Each point is reached from the start by the listed moves, each made 0, 1 or 2 times, or once backwards (-1), plus a little noise. Say if it took an odd or an even number of moves. Then give how often each move was made.

Moves:
(1): [-0.01 -0.17  0.00 -0.03]
(2): [0.06 0.12 0.25 0.02]
(3): [-0.11  0.21  0.17  0.25]
Start: [-0.08 -0.07  0.09 -0.15]
Points:
[ 0.03 -0.17  0.58 -0.18] => even (2, 2, 0)
[-0.16  0.78  0.93  0.43] => odd (-1, 2, 2)
[-0.22  0.18  0.01  0.12] => odd (-1, -1, 1)

Moves:
(1): [ 0.10  0.00  0.04 -0.13 -0.18 -0.06  0.11 -0.14  0.14  0.02 -0.16 -0.16
  0.20]
(2): [-0.22  0.04  0.01  0.00 -0.13  0.02 -0.03 -0.18  0.01  0.17 -0.02 -0.15
  0.02]
(3): [ 0.22  0.07  0.10 -0.08 -0.01  0.00 -0.05 -0.17 -0.15  0.14  0.18 -0.04
  0.01]
(4): [ 0.04  0.02  0.04  0.12 -0.13  0.03  0.19 -0.10  0.09  0.06  0.00  0.01
  0.07]
(5): [-0.02  0.07 -0.13 -0.17  0.01  0.00 -0.07  0.12  0.18  0.12  0.12  0.06
 -0.28]
(6): [ 0.05  0.08  0.02 -0.04 -0.05  0.23 -0.17  0.06  0.06  0.10 -0.05  0.04
  0.11]
(7): [-0.03 -0.04  0.11 -0.08  0.08 -0.03  0.09  0.05  0.07  0.08  0.21  0.11
  0.12]
(8): [-0.21  0.16 -0.11 -0.05 -0.12 -0.09  0.04  0.17  0.07  0.08 -0.07  0.35
  0.00]
(9): [-0.01 -0.24  0.06  0.01 -0.13  0.04  0.03  0.01  0.09  0.01 -0.03 -0.07
 -0.09]
(10): [-0.08 -0.02  0.11  0.03  0.15 -0.02  0.00 -0.17  0.09  0.20  0.06  0.14
 -0.10]
(11): [ 0.03 -0.14  0.14  0.06 -0.28 -0.10 -0.01  0.07  0.21 -0.37  0.15  0.11
  0.12]
Start: [-0.03 -0.05  0.04  0.11 -0.09  0.10  0.05  0.10  0.18 -0.04  0.01  0.11
 -0.08]
Points:
[ 0.26  0.48 -0.14  0.17 -0.08  0.82 -0.21 -0.01  0.07  0.80  0.01  0.17
 -0.42] => odd (-1, 0, 1, 2, 1, 2, -1, 0, 0, 0, -1)
[ 1.00 -0.23  0.22 -0.24 -0.58  0.39 -0.16  0.23  0.51 -0.17  0.72 -0.10
 -0.34] => odd (0, -1, 2, 1, 2, 1, 0, -1, 1, -1, 1)
[-0.68  0.32 -0.03  0.23 -0.87 -0.49  0.26  0.13  0.89 -0.27  0.19  1.01
 -0.25] => odd (0, 1, 0, 1, 1, -1, -1, 2, -1, 1, 2)
[ 0.67  0.68 -0.16 -0.41 -0.09  0.58 -0.60 -0.14 -0.40  0.48 -0.30 -0.33
  0.22] => even (1, 0, 2, -1, 0, 2, -1, 0, -1, -1, -1)
[-0.32  0.17  0.29  0.07 -0.95  0.10 -0.20  0.17  1.10 -0.07 -0.20  1.12
  0.27] => even (1, 0, 0, 0, 0, 2, -1, 2, 0, 2, 2)
[ 0.28 -0.16  0.04 -0.18 -0.94  0.52  0.36  0.58  1.02  0.23 -0.10  0.43
  0.22] => even (1, -1, 0, 2, 1, 2, 1, 1, 2, -1, 0)
[ 0.29  0.09  0.21 -0.15  0.10 -0.11  0.17 -0.87 -0.36  0.31 -0.31 -0.89
  0.41] => even (2, 1, 1, -1, -1, -1, 0, -1, -1, 0, -1)

Moves:
(1): [-0.17 -0.18  0.11 -0.01  0.07 -0.06 -0.06 -0.11  0.11 -0.02 -0.40  0.14
 -0.16 -0.21 -0.23  0.20 -0.06  0.00  0.08 -0.22  0.01  0.13]
(2): [-0.11  0.10  0.12  0.07 -0.03  0.22 -0.01 -0.07 -0.01  0.10 -0.03  0.18
  0.02 -0.07 -0.19  0.14 -0.13 -0.16  0.04 -0.06  0.15 -0.11]
(3): [-0.07  0.00  0.13 -0.28  0.15  0.04  0.43  0.07  0.02  0.07 -0.13  0.19
  0.14  0.18 -0.04 -0.17  0.11 -0.05  0.02  0.04 -0.14 -0.09]
(4): [-0.22 -0.05  0.02  0.13 -0.02 -0.10 -0.01  0.00  0.13  0.26 -0.26  0.07
  0.07  0.26  0.31  0.06 -0.24 -0.01 -0.08  0.00 -0.27  0.09]
(5): [ 0.00  0.02  0.05  0.29  0.26  0.01 -0.12 -0.10  0.07  0.18 -0.26  0.38
  0.44  0.25 -0.15 -0.10 -0.16  0.10 -0.04  0.40 -0.05 -0.17]
(6): [ 0.14  0.13 -0.18  0.03  0.08  0.05 -0.30  0.25  0.01 -0.06 -0.09 -0.01
 -0.21 -0.17  0.10  0.19 -0.27 -0.03  0.00 -0.24  0.10 -0.25]
(7): [-0.21 -0.13  0.00  0.15 -0.02 -0.02  0.01  0.04  0.18  0.01 -0.12  0.00
  0.13  0.27  0.15 -0.01 -0.17 -0.06  0.06  0.09  0.03 -0.10]
(8): [-0.03  0.06  0.00 -0.02  0.15 -0.06 -0.13 -0.13 -0.15  0.04 -0.08 -0.10
  0.01  0.43  0.11 -0.15 -0.01  0.23  0.07 -0.06  0.04  0.21]
(9): [ 0.05 -0.17  0.11  0.00  0.14  0.06  0.06  0.03  0.06 -0.16  0.12 -0.14
 -0.19 -0.13 -0.13 -0.08 -0.23 -0.16 -0.04 -0.08 -0.02 -0.20]
(10): [ 0.00  0.26 -0.15 -0.04 -0.15  0.01  0.20  0.02  0.00  0.01  0.09  0.11
 -0.03  0.13  0.06 -0.05 -0.27  0.13  0.02  0.00  0.15  0.00]
(11): [ 0.09 -0.24  0.08 -0.16  0.05 -0.22  0.34 -0.04 -0.31 -0.02  0.19  0.06
 -0.05  0.00  0.28  0.32  0.15 -0.12 -0.10 -0.11  0.20 -0.10]
(12): [ 0.04 -0.06 -0.21  0.07  0.06  0.07  0.14 -0.12 -0.17  0.05  0.08  0.00
  0.00  0.09  0.12  0.18 -0.05 -0.08 -0.08  0.16 -0.12 -0.07]
(13): [-0.15  0.12 -0.39 -0.12 -0.07 -0.09 -0.16  0.02 -0.09 -0.07  0.14 -0.12
 -0.08 -0.28  0.20  0.01 -0.14  0.15  0.25 -0.39  0.02 -0.02]
(14): [-0.08 -0.01  0.24 -0.12  0.13  0.08  0.16  0.20 -0.11 -0.10 -0.15 -0.08
  0.01 -0.02 -0.07  0.00 -0.08  0.12 -0.17 -0.19  0.01 -0.04]
(15): [ 0.03 -0.02  0.13 -0.17 -0.11  0.08  0.02  0.13  0.13 -0.12  0.04 -0.14
  0.25  0.03 -0.03  0.08 -0.19  0.08  0.14 -0.10 -0.03 -0.02]
(16): [-0.09 -0.07  0.17 -0.10 -0.10  0.18  0.04 -0.18  0.19  0.28 -0.15 -0.14
  0.01 -0.09  0.01  0.08 -0.11  0.01 -0.02  0.10 -0.14 -0.01]
(17): [ 0.13  0.09 -0.07 -0.13 -0.11  0.12  0.25  0.21 -0.27  0.12  0.01  0.20
 -0.09  0.04  0.24 -0.15  0.01 -0.19 -0.01  0.15 -0.24 -0.25]
(18): [-0.03  0.07 -0.13 -0.15 -0.06  0.09  0.31 -0.11 -0.16  0.15 -0.24  0.10
 -0.05 -0.08  0.05 -0.04  0.03 -0.12 -0.06 -0.29  0.11  0.17]
(19): [-0.03  0.02 -0.21 -0.01  0.22 -0.01 -0.24  0.18 -0.16  0.09  0.09 -0.02
  0.04  0.11 -0.14 -0.06 -0.22  0.12 -0.09  0.07  0.21 -0.03]
(20): [-0.06  0.33 -0.12 -0.02 -0.05 -0.19 -0.08  0.12 -0.29 -0.14  0.02  0.10
 -0.21 -0.01 -0.18 -0.26  0.08 -0.15 -0.25  0.06  0.00 -0.10]
Start: [ 0.13 -0.04 -0.06  0.01  0.03  0.19 -0.07  0.05  0.01 -0.10  0.18 -0.19
  0.02 -0.13 -0.26 -0.10  0.18 -0.06  0.04 -0.12 -0.13 -0.21]
Points:
[-0.22 -1.62  1.42 -0.99  0.96  0.23  1.52 -0.36 -0.12 -0.32 -0.80 -0.30
  0.63  0.48 -0.67  1.14  0.34 -0.18 -0.10 -0.39 -0.05 -0.25] => even (2, 0, 2, -1, 0, 0, 1, 1, 0, -1, 2, 2, -1, 1, 2, 1, -1, 0, 0, 0)
[-1.18  0.46 -0.02 -0.51 -0.47 -0.11  0.24 -0.86 -0.17  1.19 -1.96  0.07
 -0.93  0.42  0.33 -0.16 -0.16  0.21 -0.21 -1.39 -0.26  1.31] => even (2, 0, 0, 2, -1, 0, 0, 2, -1, 1, 0, -1, 0, 0, -1, 2, 0, 2, 0, 1)
[ 0.23 -0.30 -0.76 -0.28  0.87 -0.62  1.18  0.26 -0.66  0.89  0.03  1.32
  1.08  1.15  1.17 -0.08 -0.38  0.25  0.20  0.37 -0.58 -0.70] => odd (0, -1, 2, 2, 2, 0, -1, 0, 0, 1, 2, 0, 1, -1, 0, -1, 1, 0, 1, -1)
